Rows are points. The ring and each string are closed loops that go straight from each point to the next, and from the last back to the first. Before rounding, they use only three directions, however many columns there are. How many times does the string pass through the ring? Passing back the other way cancels.

Ring (8 x 3)
[[ 44  24  -1]
 [ 20  51 -10]
 [-31  49 -17]
 [-53  23 -13]
 [-53 -12  -3]
 [-18 -45  10]
 [ 22 -41  11]
 [ 45 -15   7]]
String (15 x 3)
[[ 14  45  27]
 [ 39  62   3]
 [ 50  63 -17]
 [ 32  36 -34]
 [ 15  23 -20]
 [ 26  40 -36]
 [ 28  62 -29]
 [ 14  31 -42]
 [  3  27 -12]
 [ -1  43   9]
 [  2  74  12]
 [ 12  87 -11]
 [ 23  78 -38]
 [ 24  73 -12]
 [ 20  58  11]]
Times through: 1

Ring (7 x 8)
[[ 53  78  -5 -22  -6  14   7 -15]
 [  3 109  -5 -16  -2  42  16 -23]
 [-51  85  -2  -5   2  52  17 -30]
 [-80 -13 -17  -3  -2  13  16 -26]
 [-42 -72 -19  -6  -6 -25   5 -19]
 [  8 -73  -4  -6  -4 -33  -8 -18]
 [ 55 -16   6 -11  -3 -20 -11 -16]]
String (9 x 8)
[[  -8  -20   12    2    4    2   -8  -27]
 [  -6  -20  -39  -24  -15  -25   19   -9]
 [ -17   -9  -15  -11   -5   -4    8  -19]
 [ -46  -31   13    9    7   10   -6  -32]
 [ -80  -70    6   13    6    2   -4  -33]
 [ -78 -114  -36   -6  -10  -39   13  -17]
 [ -38 -121  -38  -13  -13  -56    9  -11]
 [ -12 -116   20   12    6  -32  -24  -28]
 [  -4  -61   35   15   11   -4  -26  -34]]
Times through: 0

Ring (7 x 12)
[[ 74  21 -13  -5 -16  12  18 -18  35  -2 -32 -20]
 [ 39  77 -20 -28 -16   3   3   4   9 -13 -22 -29]
 [  6  78 -25 -45 -11  -9  -9  20  -9 -17 -12 -23]
 [-31   6 -39 -57  -1 -27 -21  33 -21 -12   1   0]
 [-25 -37 -38 -50   1 -28 -17  26 -12  -5   0  10]
 [ 13 -74 -21 -29   2 -18   0   4  12   4  -9  15]
 [ 61 -53  -7  -6  -5   0  17 -18  35   6 -24   3]]
String (17 x 12)
[[ 86  -1 -42   7 -26  17  18 -23  47   3 -40 -25]
 [105  -8   1  13 -16  20  31 -36  54   5 -39 -16]
 [ 90  -8  24   2  -5  12  30 -31  43   4 -30  -7]
 [ 63   3  39 -15   4   2  23 -19  25  -1 -19   0]
 [ 47  -3 -16 -17 -10   0   9  -7  23  -2 -22  -9]
 [ 56  -8 -55  -7 -23   6   6  -8  32   0 -32 -20]
 [ 80   5 -52   4 -28  15  14 -18  44   1 -40 -27]
 [100  32 -44  12 -32  24  21 -26  52   0 -46 -37]
 [ 65  30 -55  -6 -28  12   8  -9  33  -4 -36 -31]
 [ 32  10 -41 -23 -15  -3   0   4  15  -5 -22 -16]
 [ 44  33  -4 -23  -8   0   8  -3  15  -7 -20 -15]
 [ 61  65  18 -20  -7   7  16 -11  19  -9 -23 -20]
 [ 72  78   6 -14 -14  13  18 -14  25  -9 -29 -29]
 [ 79  72 -29  -5 -26  18  15 -14  33  -8 -38 -38]
 [ 60  32 -59  -8 -28  10   5  -6  30  -5 -35 -32]
 [ 46  13 -40 -16 -18   2   4  -2  22  -4 -26 -19]
 [ 59   9 -45  -8 -22   7   8  -9  31  -2 -32 -22]]
Times through: 0
String (13 x 12)
[[ 24  41   9 -36  -1  -8   4   5   2 -10 -11  -9]
 [ 16 121  24 -49  -1  -6   0  14 -14 -21  -8 -24]
 [ 22  70  24 -42   2  -7   4   7  -5 -14  -9 -12]
 [ 22  23 -28 -31 -10  -7  -2   8   7  -8 -16 -13]
 [ 30  62 -56 -27 -24   2  -5  10   9 -12 -25 -32]
 [ 55  95 -31 -20 -24  11   6  -1  17 -13 -30 -40]
 [ 73  92  -4 -13 -19  15  16 -12  25 -11 -32 -36]
 [ 61  57  17 -19  -7   7  17 -12  20  -8 -23 -19]
 [ 40  24 -22 -23 -12   0   5  -1  16  -6 -22 -16]
 [ 44  32 -49 -18 -22   4   2   1  20  -6 -28 -26]
 [ 32  24 -18 -27  -9  -4   3   2  11  -7 -18 -13]
 [ 39  63  26 -32   0  -2  10  -2   6 -11 -14 -14]
 [ 23  17 -37 -29 -13  -6  -3   8   9  -7 -18 -14]]
Times through: 1
